Rows are points. Each copy is the shape, with its points in the same order, stretched, turned, moved and blurred by noise. Is it also mirrored, or only turned?

Shape:
-10.9 14.8

-1.7 -26.4

18.2 4.9

26.6 -1.3

-5.0 -8.2
Copy 1, 5 rows:
-27.1 0.8

7.3 -26.0

4.0 11.5

11.7 9.3

-7.4 -14.4
Copy 1 is: only turned
Copy 2:
-9.3 14.4

6.4 -28.4

24.6 11.7

33.7 -1.0

0.5 -7.5
Copy 2 is: only turned
Copy 3, 5 rows:
19.5 -5.0

-24.1 11.4

9.0 26.3

5.8 35.5

-4.5 7.2
Copy 3 is: mirrored
Copy 4 (5 x 2):
21.0 3.2

-16.5 -13.3

-4.5 23.5

-13.3 27.5

0.2 -2.9
Copy 4 is: mirrored

Shape, 8 rows:
-11.6 11.5 11.0

-7.0 19.7 30.4

9.5 15.1 7.6

-3.4 -19.1 -4.6

-15.6 20.7 -4.2

7.2 -18.7 -5.0

0.3 1.0 6.1

18.6 -0.9 29.0
Copy 1 (8 x 3):
-14.5 16.6 -13.0

-14.6 27.3 -33.0

7.6 22.5 -11.1

6.7 -14.1 -2.2

-12.8 22.5 5.0

15.3 -15.0 -4.1

3.0 3.0 -14.1

12.7 11.2 -39.8
Copy 1 is: mirrored
Copy 2, 8 rows:
-17.2 9.3 16.8

-37.3 18.8 19.9

-20.1 21.9 -3.8

-4.0 -19.5 -6.2

0.3 19.0 20.9

-7.0 -15.3 -17.2

-15.3 3.7 -0.1

-44.0 6.2 -14.2
Copy 2 is: mirrored
Copy 3 (8 x 3):
-16.7 3.9 -2.7

-42.4 -0.2 -2.7

-16.0 -8.6 -16.9

9.6 -2.3 8.2

-8.7 15.7 -15.0

10.2 -11.8 6.2

-8.3 -1.3 -5.1

-33.7 -27.4 4.2
Copy 3 is: mirrored
Copy 4, 8 rows:
-9.8 -18.7 13.4

-4.7 -20.8 35.7

11.0 -12.6 13.1

-11.2 7.7 -11.5

-6.6 -31.9 -1.5

-2.2 12.8 -9.6

-2.6 -4.0 6.3

10.3 9.1 34.0
Copy 4 is: mirrored

Shape (12 x 6):
-1.2 13.7 24.4 -13.4 1.5 -9.9

8.4 -29.2 -11.1 -18.6 -13.6 1.6

-11.4 13.1 4.1 -3.7 6.2 -22.8

-7.1 -25.5 13.6 12.9 -21.6 26.1

-28.8 4.6 4.8 -26.5 12.5 -3.6

10.1 2.5 18.1 -5.6 23.8 -16.5

-23.9 18.4 32.3 -2.8 10.2 -21.6

3.3 -2.1 4.1 -1.8 21.6 0.9

5.3 -8.8 3.3 3.3 21.3 -12.8

6.4 -10.6 4.2 7.4 -26.2 28.5

5.2 -19.2 9.1 18.7 10.6 -8.6

5.6 -16.0 -10.9 14.1 -21.0 24.6
Copy 1:
-12.2 -3.2 24.4 -20.7 -1.3 -15.8

-0.6 -10.3 -23.0 -12.4 -24.6 15.9

-7.1 -10.9 7.7 -5.2 15.1 -17.6

-33.8 3.8 2.7 10.4 -29.5 22.9

-28.8 -1.7 1.3 -28.2 16.6 -7.7

4.5 -22.5 21.6 -18.5 9.8 2.3

-30.8 -12.8 29.6 -9.7 15.6 -28.4

-0.1 -10.5 11.4 -14.3 11.6 17.8

3.5 -23.9 7.1 -5.5 10.7 13.8

-14.7 17.0 4.9 3.6 -29.3 19.3

-4.1 -26.4 7.7 10.2 -1.8 18.2

-7.8 12.5 -7.7 12.7 -20.9 26.4
Copy 1 is: only turned
Copy 2 (12 x 6):
6.8 -1.1 4.7 18.3 18.1 25.2

3.1 -14.9 -24.5 -14.8 -23.4 12.2

-0.1 -2.5 -18.2 18.2 25.6 5.3

-20.8 -18.5 20.6 4.0 -37.5 5.2

-23.1 -6.7 -21.7 -0.9 28.2 27.9

26.0 -17.8 1.7 2.0 30.2 8.4

-7.4 -14.1 -0.3 34.9 38.1 22.2

7.1 -10.1 3.6 -11.9 21.4 3.9

13.2 -21.6 -4.0 -5.0 19.3 -7.4

-10.5 3.8 16.6 -0.5 -35.2 3.4

11.3 -31.0 8.4 -1.3 2.4 -13.7

-10.9 3.4 9.0 -11.4 -33.9 -10.4
Copy 2 is: mirrored
Copy 3 (12 x 6):
10.3 11.4 17.4 0.9 3.3 4.6

-0.8 -35.2 6.8 -10.9 -2.3 -20.3

2.6 9.2 -0.2 13.4 13.1 1.0

-25.2 -28.2 28.0 7.3 -10.8 -0.5

-1.0 -7.0 0.2 -5.3 34.3 10.8

-2.2 25.9 13.5 -4.3 7.0 -19.6

4.0 24.2 20.3 20.9 25.1 9.6

-18.4 11.7 4.7 -6.8 8.1 -13.1

-12.8 12.2 4.1 -1.5 11.7 -24.7

-15.0 -26.9 10.5 -2.3 -25.4 6.7

-20.3 8.1 14.0 8.0 0.4 -26.7

-24.2 -29.9 1.2 0.3 -22.2 -3.6
Copy 3 is: mirrored
Copy 4 (12 x 6):
19.8 1.2 17.8 -19.2 -11.0 16.9

15.9 -14.2 -32.7 -8.0 -6.1 -10.1

-2.5 -6.6 20.8 -20.9 3.7 16.3

17.1 -6.6 -8.9 24.5 -26.5 -21.9

-7.4 2.1 6.6 -35.4 -16.0 -0.2

23.5 0.2 13.6 -23.3 15.7 0.2

2.6 -5.2 41.9 -26.6 -13.2 9.7

8.3 3.7 6.5 -11.5 9.8 -10.9

12.3 -10.5 9.0 -14.0 19.9 -6.0

19.0 8.1 -18.7 25.2 -27.2 -0.2

12.9 -16.4 10.5 2.0 14.1 -14.5

9.9 1.0 -22.6 29.1 -9.2 -4.5
Copy 4 is: mirrored
